Each row is a point. Any point is a mix of the corners, with weights that add up to 1. It lies inside the corners' shape when no weight is negative. Say inside or outside, and name the corners with a negative weight.

Corners:
(1): [-24  -8 -15]
(2): [-16   7  36]
(3): [ 10  47 -12]
(4): [ -4 -60 -32]
Points:
[ -6 -45 -21] -> inside
[-15 -29  -8] -> outside (3)
[-9 27 14] -> outside (4)
[ -3 -35 -25] -> inside
[-18   0  10] -> inside
[ -4 -31  -3] -> outside (1)

Corners:
(1): [ 43 -42 -35  19  29  34 -23  27 -53  17 -22]
(2): [-19  41  11 -16  17 -17 -13  -7  16  -1  33]
(3): [ 32  14 -20  34 -23  12 -39  60  15 -15 -12]
(4): [ 18 -32  17  36  16 -17 -20  19 -17   3  23]
(5): [-22 -18 -19 -24   5  45 -19  49 -37  -1  37]
(6): [ 14  30 -52  55 -22  -4 -20 -15  26 -10  41]
(7): [ -9   6  42  28 -26   2 -37  -4  30 -22 -39]
(8): [-54 -19  18  12  -8 -39 -18  20  50 -48   0]
(9): [ -3 -24 -19 -21  -1 -21 -22  -2  40  13  15]
(10): [-53  50 -22 -34 -36   5 -25  31  19  46 -21]
(11): [-27 -44   3 -41 -25  -3  41   5 -53 -21   2]
(12): [-44 -15  43 -44  40  35  38  -9 -16  33 -24]
Points:
[-24 -14   0  -2  -5 -12 -17  15  23 -13   5] -> inside
[  3 -21 -15  -2   8  10 -18  19 -10   6   4] -> inside
[ -6 -14   1   6   4  -7 -16  15   6  -1   7] -> inside
[-17  -3  13  -2  -4  15 -15  14   2  -2  -8] -> inside
[-20 -17   4 -21  17  24   2  45 -39   9  -6] -> outside (6, 7, 9)
[-18  -8   8  -8   3   4  -9  10  -4   2   6] -> outside (3)
[ -8 -16   8  -6  12  28 -32  42  -5  17 -23] -> outside (2, 6, 11)

Corners:
(1): [ 24   0 -28   9  41 -14  -4  31  28   1  15  22  32  50 -27 -26   6  20
  14  46]
(2): [ -9 -31  26   2  11 -36  10  -9  18  23  -5  -3 -24  -5  48 -25  30  22
 -40 -25]
(3): [ 38 -34  28  28  17  39  34  14  -1 -43  19 -26 -11  52 -32  32  26   1
 -22  42]
(4): [-16 -12  14 -28   3  23 -45  24   9 -22 -10  38   7  -3 -26  45  14  -6
 -21 -12]
(5): [ 46   8   6 -19   6 -13  -4 -40 -18  32 -20  29 -35  54   0 -47   7   5
   5 -10]
(6): [-22  36  14  13  26   2  -6 -31  -4  21  20  10  14  32  34   6  24 -36
 -20  45]
(7): [  2 -13 -32 -25  60  11  -5 -46 -26 -12 -18  38  18   8  11  33 -13 -30
  37  40]
(8): [-20 -40  11 -24 -24 -19  -2  -6 -22 -46   6  49 -14  44 -21 -30   0 -44
 -11 -19]
(9): [ 14  18  10   8 -16 -11  36   1  12 -10  -5 -22  51  32  -6 -29   8   4
  13   6]
(10): [  8 -25 -36  41  13  10 -48 -51  28  -6  -4 -16 -12 -23  -1 -16   3   7
  12  33]
(11): [-37 -35  -4 -50   5 -10  12 -40 -26 -38  44 -13 -31  -1 -22  43  19 -44
  22  21]
(12): [  5  26   6  16  56 -42 -41 -39  -5 -12  -1  -1  27  -5  24  26  -2 -21
  41  30]
(13): [ 24 -42   5  -8  11  20  27 -29 -37  18  38   9   5  50 -36  26 -15  11
  16  32]
(14): [ -1  13   6   2  10  34  16   6 -47  -2  46 -21 -20  -4  12   0 -13 -10
  -4 -14]
(15): [ -2  25 -34  35  31  11 -11 -47  27   5  29  15  16  22 -35  -1  31 -17
 -14 -14]
(16): [ 18  38  13   1  16  35 -24  -4  27 -16  27   3  33  22  30  24  10 -57
 -38 -23]
(17): [ 19  28 -24 -21 -13 -34  14 -49  11 -51   4  29  19   0  34  18  29  25
 -13  -7]
(18): [ -4 -14 -38 -35  29  -1 -21  32 -40  15 -21 -10   4  54 -37 -38 -26  14
 -52 -19]
(19): [  7  -5 -33  20 -25  34  23  -1 -41   2  39 -25  -6  29 -18  35  14 -50
 -30 -21]
(20): [ 13 -35  -2 -35  45 -32 -35 -48 -37  21 -27  22  -3 -31  18 -36  28  11
  -5  16]
(21): [  1  29  33 -39  18 -51  33 -21  -4 -44 -15  44  -3 -28  19  43 -11 -41
   1  46]
Points:
[ -2  14  15 -21  21 -14   1 -25  -5 -11  10  33  14   3  20  15  12 -19
  11   5] -> outside (3, 10, 18, 19)
[ -4 -12   2 -23  14 -20   1 -54 -14 -25   4  24   0   5  -7  20  14 -14
  23  39] -> outside (1, 2, 14, 16, 18, 19)
[ 18 -20  -1  -5 -11  36   7 -34  -7 -39  26  17  -6   8 -30  35  12 -26
   9   5] -> outside (1, 2, 6, 12, 18)
[  1  -6  -4 -14   1 -13   2 -21  -8 -26   7  21   2  19   0   1  10 -13
  -6   2] -> inside
[ 13  10 -22  -5  34 -13  -3 -33 -14  14   5   0   9  13   9  -9   5  -4
   2  15] -> outside (3, 4, 8)

Corners:
(1): [ 20  18   2 -16  -3   2 -33  16  11  17 -20  -9  19  -5  -6   5  -9  -6
  13  -4]
(2): [ 19  22  15   4  -5  -4   7  28  10 -19  12  -6  14 -15   9  20 -22  15
 -10  15]
(3): [  5  -9  -2 -15   7  -1  25 -40  26 -10 -23  32 -18  -8  -5  10 -18  14
   4   2]
(4): [-22   3  12  -5  24  -8 -17   2   6 -27  -8  -3  -5  -5  16  22 -15  18
  15  22]
(5): [ 30  -4  -4   8 -21   6 -13   7 -17  12  -7   7   3 -12  21 -13 -12 -13
  22  10]
(6): [-27  11  -5  17 -24 -23  -4  20  22   4  -2  18 -13 -20 -16   7  13   6
 -14  -4]
(7): [  6 -49 -20  19  -1  11  -4   7  12 -28  19  30 -31   4  -3  -1 -40  47
   7  -4]
(8): [ -5  37  15  36  -3 -17  12   9  11   1  -3 -11  27 -13 -30 -21   8  -4
   4  11]
(9): [-15  -8 -17  18  -2  -2 -33  32 -12   7   4   6   2 -34   4  17 -25  -7
  -6 -13]
(10): [ -5   6  -5 -34  40  -4 -19   5   5  -2  23  31   3  26 -16 -30 -11 -32
 -23 -23]
(11): [ -8  21  -7 -23   6 -11  10  16 -13  11 -11 -32  15   7 -37 -28 -29 -31
  -3 -18]
(12): [ 14 -14 -15   3 -26  -2 -23  27 -17   7 -15   5 -15 -19  22  -3 -37  31
 -22  41]
(13): [  0  -2  14  10   7  -1   3  -7  11 -22  10   1 -22   6 -11  -7  -7  23
 -20 -20]
(14): [ 26  11 -38 -22  26  25 -22 -25   0  -5  17 -14  -1  12   6   3 -26   1
   8   3]
(15): [ 25  13  -1  -2  13  -3  35  18  -3   8  28  20 -25  23 -16   6   7  24
  -6  20]
(16): [-20 -15  11  17 -13  23   1  28   5 -21  25  34   4 -17  -3  12  12  36
 -20   5]
(17): [-14  -9  -8 -20  33 -16  15 -44  13 -15 -17  -3  21  55  -6 -28 -27   4
 -13 -53]
(18): [ 11   0 -10  -5  -7 -23 -23 -10 -24 -15 -31   8 -11  -9   0  -4  20  23
 -15  -2]
(19): [ 12  11 -11  -8  17 -15  12  -3  17  -6 -60  10  -4   7 -10 -13  34  -5
 -15 -28]
(20): [  8 -23  18   0   0   6 -24 -19  25   7  -8  15  20  17  -1  10 -16 -25
 -13   1]
(21): [ 18 -18   9 -21  13   8  15 -34  29 -13   6  -6  10   2   7 -27   5  16
  13  -1]
Points:
[ 10  -5   3  -7  -1   3  -5   0   3 -11   3  24 -12  -6  10   1   8  14
 -13  12] -> outside (1, 7, 8, 9, 11, 17)
[  4  -8  -1  -5   8   4  -4   6   8 -10  12   6   0   4   2  -4 -15   6
  -8  -5] -> outside (1, 3, 8, 18)
[ 2 -2 -3  1  2 -4  2 -1  9 -8 -4  9 -5  3 -6 -5 -5  9 -6 -4] -> outside (1, 9)
[  5  -1   1   3  -2  -4  -9  20  -6  -4  -7   8   8  -1   0   0 -13   6
 -10   2] -> outside (3, 6, 13, 14, 21)
[  3  -5  -3 -16  21  -1   5  -1   2 -16   9   1  -4  21 -11 -15 -19   7
 -15 -12] -> outside (1, 3, 5, 6, 8, 9)
[  7  -1  -7  -9  16   1  -3 -10   8  -1  -5   5   3   7  -4  -8 -20  -4
   6   0] -> outside (2, 6, 13, 16, 18)
[  5  -4  -4  -5   4  -1  -5   3   4  -6  -1   8  -4   1  -1  -2 -11  10
  -7  -3] -> outside (8)
[-13   6 -11   4  -1  -7 -22   0   1  -3 -23  -4   2 -14  -5  12  -7   4
 -10  -7] -> outside (2, 5, 7, 10, 15, 21)

Corners:
(1): [-30  18  -4  -8 -44  17 -17  17 -34  17 -17 -10  -4 -30  13  27  -7   3
   2  41]
(2): [ -9   6 -14  -5  17 -39  11  24  -4  13  21  -6  -9  22   1  33  -6 -41
 -19  38]
(3): [ 10  -6 -18  13  18 -31  -5 -20 -36  22   7 -21  23  18  -5  -6  -4 -24
  12  10]
(4): [ -4 -40  16 -19   4  -3 -22 -17  18  24   5  22  -2 -29 -10   1  36 -47
  14  19]
(5): [ -6  17  -4  18  15   7   1 -10  29  -1 -22 -36 -10   3 -14  21 -20  23
 -23  33]
(6): [ 10 -34  16 -12 -19 -60 -27  -9 -29 -30  18 -25  13   0  -8 -17  40  -1
 -15  17]
(7): [ -7  -8  24  13 -31 -52  11 -24   8  -7 -12  33  29  -5  21   6 -22  29
 -17  15]
(8): [  2   5 -27 -12 -18  23  14  -6 -21  -1 -19   9  -2 -26  10  15  23 -31
 -24 -14]
(9): [-13  20  11  30  -3  -4 -25   7 -11  -2  11  20   6  20 -12   7  18  -1
 -24  25]
(10): [ -8   7 -43  11   3 -51   4  -3 -31  -5  20   1 -13  19 -30 -19  38  -9
  37 -35]
(11): [ -5  13   6  -5   8  12 -12   5 -32 -16  11 -22  15 -10  10 -26  32 -56
 -16  17]
(12): [ -9  13 -16   4 -39  19  30 -35   4  29 -17  23  -8  31  24  40   1 -19
  31 -27]
(13): [ 21 -16  11   1 -26  19   9  -9  -2  -1 -27  25  -4 -21  18 -13 -27   1
  15   2]
(14): [-12  41 -23 -13  13   8   8  15  -3   9 -19 -27  29  19 -17  10  11  28
  -2  11]
(15): [ -8  11 -32   4  13  16  29 -27 -17 -14 -13  31  -8 -12 -19  22   9  37
  39  21]
(16): [ -8  -7 -23  17  -1  29   2 -37  38   8  15  14  36  10  20  12 -14 -10
  37 -10]
(17): [ 10  21  -6  23 -40  23  39 -22  19  15 -26  18  43  15   6 -21   0 -20
  20 -17]
(18): [ -4 -10  11  33 -27 -36  -6  -2   5  35   2  27  16 -23  19  43  21  40
  11  38]
(19): [  4  26 -18   3  -6  -2   3  -6 -21  22   7 -17 -16  -4  -5 -23  -5  35
  19  12]
(20): [-11 -22 -43  -5  25   9  -4  10  17  34  -8   8 -15  29   0 -17  -1 -37
   3 -15]
(21): [ 25   5 -23 -11  14 -26 -11 -12  29 -22 -31 -12  -2  27 -17  -9 -13  28
 -19  39]
Points:
[ -7   0  -8   5 -11   0   3  -7  -5  10  -4   9   5   2   5  10   7 -13
   6   4] -> outside (19, 21)
[ -6   4 -13   5   2 -14   0  -8  -6   8   1  -1   8  10  -5   2   7  -4
   7  12] -> outside (8, 13)
[ -7   9  -9   7  -6   5  -2  -5  -5   5  -3   6  -2   4   0   3   0 -17
  -1  13] -> outside (6, 14, 18)

Corners:
(1): [-35   3  45 -27 -16 -17  22   7  25   1 -25   5 -18  37   9  10  29  19
   5  29]
(2): [ 12   4   0 -14  23 -31   8  -1  26 -22  32   7 -30 -31 -16  19  -3  -2
   5 -11]
(3): [ -5 -14  28   9 -26  30  41  -4   7  18  15   0 -53  15  -9  21  -2 -41
 -31 -39]
(4): [-25  27  15   3  21  45  19  -5 -18 -24 -11   1 -26  26  -7 -22 -28  17
  11  29]
(5): [ 16  10  30  12  -8 -31  43   9   6  37 -30 -42   2  -7 -38   5 -46 -41
 -44 -29]
(6): [ 41  35  54  30  23  35  12  31  15   8 -11  17 -44  24  12  10  11 -19
  17  10]
(7): [ -9  -8  16 -18   1  16  29  37  10 -20   8   4   5 -18  11 -20   0  33
  -2  24]
(8): [ 23 -31 -28 -33   6  43  36  20  23  43   3 -35  34  41 -18 -16 -28  28
 -46  19]
(9): [ 25 -15 -17  -6   2  36  14   6 -15 -15 -37  27 -23 -50 -35 -49 -60  -7
 -20 -12]
(10): [-31  46 -14  48  30 -12 -38 -16 -45  25 -16  38 -11 -23 -29  30  33 -16
   8 -23]
(11): [ -3   4 -14  10  36   7 -12   4  30  11  11  -7  32   5  -9  -6 -53  19
   6 -26]
(12): [-10 -19 -20 -37  33  48   0 -28  12  22  14  -7  20  -4  34 -21 -44  31
 -28  21]
(13): [  5 -25  16 -13 -15  14  24  25  -7  38   2 -26   9 -21 -28 -13 -28 -24
  18 -30]
(14): [ -7  35  32  24 -16 -45 -38   0 -20  37  11  26  33  17   6  -3  16 -17
   4 -20]
(15): [-21   9  50 -17  17  12 -25  28 -12  11 -22 -24  37  23  -2  21 -20 -37
  -8  -6]
(16): [-17  21  -1 -36 -39  40  30  28   4   6   4   7  29  20  18 -13  11 -33
  12 -26]
(17): [  4 -11  -1  12  -8  34  -7  18 -15  16  -1 -22  -6 -10   4  23 -20  21
  19 -18]
(18): [ 20   4  26  23  46 -36 -26 -34  37 -30  10 -15  34  49  50 -14   7  31
   9  19]
(19): [ 27  23 -14  23 -31   4  -7  18  -5  49  -5  -1 -25 -46 -37 -49  20 -44
 -13   4]
(20): [-18 -19 -28   0 -16  48   9   1  23  27   8 -14  42   1  20 -15 -27 -24
  21  36]
(21): [ 13  29  32  11 -23  38 -36 -18   1  -4  27  25  34 -37  32 -15  32   4
  17  -8]
Points:
[ -6   8   6 -13 -12  22  15  15   4  10   3   1  11   4   3  -8  -3 -15
   4 -13] -> inside
[ 3  8 11  4 -2  6  2  8  4 10  0  0  1 -2 -4 -6 -2 -9  2 -5] -> outside (12)
[  2   7  12   2 -12  24   2  15  -3  15   3   8   1  -8  -7  -7   0 -13
   6  -9] -> outside (5, 12, 18)
[  0   4   7   1  -1  18   5   8   0  11   0  -6   1   0  -1  -5 -10  -3
   4  -5] -> inside
[ 4  5  4  5  1 11  5 -1  5 14  1 -1  2  3 -2 -6 -9 -2  0 -6] -> outside (7, 15)
[  0  -3  18 -13  11   8  15  11  12  -4   0  -4   0  -2   0   7 -12   5
  -6  -8] -> outside (4, 14, 19, 20)
[-4  8 12 -6 -6 16 13 10  0 12 -2  2 -9 -2 -9 -4 -5 -7 -5 -7] -> outside (18, 20)
[  6  -3   4  -3  -1  14  17   1  14   2   4   3 -13  -9   3  -3   0   0
 -10   3] -> outside (4, 11, 13, 14, 15)
[-2  9 19 -1  6  5  5  5  5  3 -4 -1 -1  6  0 -6 -5  4 -3  1] -> outside (20)

Corners:
(1): [-11   4 -36  15 -19  24  10   3  -7 -12   4  30 -11 -12 -10  -3 -19 -11
 -19  27]
(2): [ 36 -47  32  -7  14 -12   2 -45  23  19 -23 -35  -1  15  42 -16  24  10
 -21 -25]
(3): [ 11   6  25 -13  15 -16  17 -22  22  28  14 -30   8 -11  19 -22  -8  32
 -25  -7]
(4): [ 10  16   7  15 -21  56  55  46  -7   5   3   1   2  15  30  10  20  40
  -5 -23]
(5): [ 30 -32 -12  40 -15  23 -43 -28  21  -5  42 -43  -6   3 -17  25 -41   1
 -29  14]
(6): [ -6 -15  13  -8  24  11  37  10 -16   8 -13 -45  10  -1   0  -1  14  -6
   8 -25]
(7): [ 17  33 -11 -14  31  43  24  15 -28  14 -12 -20   9   1  10  21  22  47
   2 -17]
(8): [ 17 -17  22  -9  13  21  35  26 -41  -1   7   3  16  -9  39  14  26  36
   4 -39]
(9): [  8  -5   9  39   5   5 -14 -28  -1  21  32 -21   5 -14  24  -1  23  10
   1   4]
(10): [ 11  -7 -13   4 -19 -12 -18 -24  22  14  35 -19 -24 -17  -5  37  -5 -14
 -22  -1]
(11): [  2  10 -29  38 -17   2  -6   0   0  -4  13  18 -13  -3 -21  10 -17   0
   2 -10]
(12): [  8  -1  -2   9  24  30  -8  -5  10  -7  15  36 -19 -11 -20  21  -7 -33
   1  -7]
(13): [-21   6  -6 -42  30   7  -4  -6  -9  34 -13  15 -16  30  -6 -18 -16  -7
   4   5]
(14): [-15  26  18 -13  35 -13  -1  37 -15  11 -20  -6  27  42  -1 -13  12 -18
 -40  -1]
(15): [ -1  12 -31 -14  22  46 -16  32  -7   4  10   4   8  23 -29 -49   1 -16
 -12 -10]
(16): [  9 -60  14  16   9  -3  16 -16  40  30  10 -28   2 -15  10   2   0  39
 -31 -13]
(17): [ 15  -8 -42  23   8 -13  -3   7  -1   9  35  -6 -19 -35   3  25 -31 -26
  -2  21]
(18): [ -8   9  11 -21   9  23  15  36   4  20 -34  -3  33  -4  32  10   2  23
  16 -13]
(19): [ 24 -10 -23  29 -17  -8   4  -9  23 -15  39   2   2  -3 -14   0   1   8
  -3  19]
(20): [-25  40 -30  -6  22   8 -20  26   2 -27  -2 -18 -33  18  -2 -24  -6  -2
 -14  16]
(21): [ 32  -9  18  16 -14  -9 -25   5  -3  13  18 -14 -19 -17  -3   0  -4  17
 -31  26]
Points:
[  6  -1  -3   6   7  13  -3   0   2  13  10  -7  -2  -1   6   0   0   7
 -12  -2] -> outside (6, 19)
[  6  -2   1   2  13   6   1   1   8  14   2 -13   1   3   6  -5  -3   8
  -9  -2] -> outside (1, 8, 10)
[  9  -3  -5   4   6  12   3   6   0   6   5  -7  -1   1   1   4  -3   8
 -11  -6] -> outside (9)
[  7  -5   0   5   7  10   6   0   2  11   7 -10  -5   2   5   2   0   7
 -16  -6] -> outside (18, 19)
[  7  -4  -1   3   7   7   5   0   4   5   6  -7  -6  -4   3   8  -3   2
 -10  -4] -> outside (9, 15)
